Each wall is flat, endless, passes through zero and stands at right angles to its row. A trip goes straight from one point to another. Which walls does it cross, in order?

Walls:
(1): [ 49 -12]
(2): [ 3 36]
(3): [-29 -49]
(4): [-40 -25]
Trips:
[ 66 -21] to [-10  39] -> 2, 1
[-22 -24] to [ -5 -35] -> 1
[-7 33] to [-72   4] -> 4, 3, 2
[-27 -12] to [ 37 -38] -> 1, 4
[-1 10] to [22 50] -> 1
[-39  59] to [-29  32] -> none
[13 32] to [24 28] -> none
[-33 -17] to [-24  47] -> 2, 3, 4

Walls:
(1): [ 29   2  -5   6  23  44 -25  76]
(2): [-37  19   5   5  11 -13  12  -5]
(3): [-12  29 -81  13 -33 -32 -17  -9]
(4): [-38   0  18 -14   7 -24  -8 -17]
(5): [  3 -29 -40   1  15  -1  -4 -19]
(6): [-39  41  25  10  -1 -60  16  -1]
Trips:
[-31  32 -57  32  -1  67  28 -33] to [ -3 -48   1  21 -48  24  -7  13] -> 1, 2, 3
[-34 -23  16 -66   7 -85 -33 -21] to [ 37  17 -13 -18 -43 -35  36  -6] -> 5, 2, 4
[ 37  17 -29 -38   6  45   9  59] to [ 15  38   3  -2  39   5 -32  51] -> 6
[ 55  25 -12 -31  -9 -20 -50  25] to [ 46  -4   6  22 -13 -29   5 -56] -> 5, 1, 6
[ 15  28  40 -19 -13  -3 -13  41] to [ -6  23   0 -92 -74  34  -5 -60] -> 4, 1, 6, 3

Walls:
(1): [-21  82  -7  18  10 -29 -37  15 -11 -14  14 -13 -16 -55]
(2): [ 44  76 -16  34  -5   6 -10  18 -43  -8 -13  50 -18  49]
(3): [-13  44   2  23   3  10 -67   9  42  18  54   8  49   5]
Trips:
[-65 -54 -20 -78  12  39 -50 -30  47  33 -44  -7  20 -21] to [  2  48  16 -20 -26 -23  21  15   0  63 -18  46  16  33] -> 2
[ 25 -23  10 -18  -7  -3  35 -22  73  10  48  29  18  41] to [-15  -1 -21 -14 -38  53  37  33 -48 -28 -58  50 -11 -28] -> 3, 2
[ 11  58  25 -18 -20  -7 -45  38  38  39  -4 -49   2  27] to [ -8 -51 -10  10 -26   1 -24 -18  59  23  85  29  28 -21] -> 2, 1
[-16 -20 -28 -39  45  -2  11   5 -47 -24  18 -16  23  27] to [ 45  12 -44 -56  49  -4  34 -13 -32  10 -39  29  37  52] -> 2
[  3 -33 -29 -42  67   5  48   5  26  42 -12  18 -61  30] to [ 21 -23 -34  -2  48 -50  20  -9   4  20  12   0  18  19] -> none
[ 27  42  17   0   9  12 -35  21  53  16  52  15  35 -53] to [ 16 -58  46  11  60 -12  -8  -3  44 -46   6 -52 -38  11] -> 1, 3
[-33 -10 -17 -27  -9   1  19  19  30  56 -18 -26 -21  15] to [ -2 -52   0 -24  21  18  -2   6  10  -3   8   4 -26 -25] -> none
[ -3 -13   9 -42  20  15  12  17  31  63 -29 -27 -12  14] to [-36  -9 -83  12  12  -1  18 -25 -43  23  -7 -39   9 -13] -> 1

Walls:
(1): [ 43 -32 -34 -39   0 -32  26 -13  15  -7  27  30  29  45  27  25   9 -10
  47   4  15  -5 -28 -17 -28  -3  53 -13 -66  28  19 -22   3 -29 -24  -1
 -16 -31 -17  27 -13  13 -26  58 -14  25  70  12]
(2): [ 53 -16  22 -21  32  24 -11   8  61   5 -10 -17  32 -24 -35 -32   6  37
 -55  23   7  39  47 -30  -2  49  19  64 -35 -42  27  -9  -5  -7  18  -2
  27 -25 -24   5 -26  77 -25 -33  21 -34  14 -12]
(3): [  1   3   4 -28   2  -3  -5 -36  21  16  16  -1  38  24 -20 -18  47  15
 -17  -4  -6  14 -22 -46  -2  65  70  64   0 -30  34  91   3 -16 -19  -7
 -38 -34  36  -6 -60 -10  -8  54  -2  21  10  40]
(4): [ -2   0  28  -8  -3 -22 -43 -18 -52  22 -10 -12 -24   0 -26  -5   1 -24
  31 -10  33  -4 -32 -11 -15  36 -71  12 -58  64  37  -7 -23   3  13  16
  -5   4 -31   8  30 -20  35  61 -42  -4 -12  -6]
(5): [ 40 -50   8 -53 -45 -16  52   9  38 -12  -3 -10  51  -4 -19  58  -2 -18
   4  16  19  44 -30  -3 -19 -13 -25 -16   2   0 -29  18 -35  -3  -8 -17
   2  21 -12 -11 -16 -24  27  30  33  -7  15   1]
(6): [-28  57  10 -17 -78  61  33  -5  15 -32  12 -24  12   6 -13 -14 -17  -6
   4 -18  21  11  37 -21  31  31  35   3  10  -2  60  56   0  -1  17  25
  22  24  14  12  88 -44  29 -17  17 -44   1 -14]
(7): [-24   8  16  -4 -16  56 -25 -11 -12  -3  30   0  29   9  13 -59 -10  38
 -37  10  40 -38   2  38 -10  62 -21  13   3  15  -8  -9   6  21  -7   3
  54  55 -28 -28  59  17 -14   7  -6  -5  -1   8]
Trips:
[-10   7  50 -11  84  15 -30   5 -19  20   0  49  22 -25   1  20  15 -33
  -9  -7  -2 -32  33 -15  28 -17 -33 -27  12  10  24 -15  -3  46  22  37
 -57  -7 -13  38 -60 -39  47 -11 -19  29  41 -47] to [-16 -27  15  16   5 -78   4 -29  28   5 -49 -36   4  -5  17 -42  -8  38
  31  -2 -19  24   1 -31  20 -45  19 -28 -22 -13   2  -1  10  17  -6  20
 -15 -13  29  12 -14  -1  20  11 -48   1 -21 -22] -> 1, 3
[-33 -30  29 -34 -17  -2  -6  40  27 -12 -45  52  34  -4 -10  12  -4 -22
  -1   9  10 -18  43 -50   6  17   6 -27 -50 -14   8 -17 -12  59  -7 -10
 -25  15 -26 -11  28 -31  -9 -23  50 -22  23 -58] to [-23 -14  11 -20  37  30  -4 -37  -7  24  -4  49 -14   6  17  34  23  -3
 -56  59   1  -3 -26  16  -2  25 -13  64 -24  42  34  19 -37  26  -9 -69
 -18  22  21 -17  59 -90  36 -37  13  25  37 -67] -> 4, 1, 2, 3
[  7 -22   9  17 -35  10  18 -22 -42  19 -78 -29  11 -18 -20  27  38 -14
   9  11  11  28  30 -28  -2  35  -4   8  -8  15  42 -39  24 -13  17  18
  20  44  38 -31  13  -1  14   4  16 -12 -21  13] to [ 21   0  33 -26  -7 -16 -28  35 -78 -53 -38  29  13   9 -11 -13 -33 -13
   7 -30   8 -10   6  38  21  -2 -18 -50  55  48 -32   1 -33 -12  21  41
   5  10   8  -6  38 -40 -11  42 -20  -7  16  50] -> 2
[-28  21  39   0 -12  14 -19  11   3 -14  30   9 -15 -21 -19  22 -14 -68
  48  15  -8 -67  91  -9  54  17  -4 -22  28  25   9  12  43  35  -1 -43
   4 -33 -33 -10   3  14  -6 -53  21  -2 -42  -5] to [-35  21  -6 -13 -46 -21  16  32   6   4 -26 -70 -39  50  -8 -14 -20 -24
   4  -9  32 -33 -25   3  26  24  -1   8  -1  48  -5 -15  31  19  35 -30
 -53  -1 -10  -3 -23 -19  -5   0 -20 -20  -7 -21] -> 4, 7
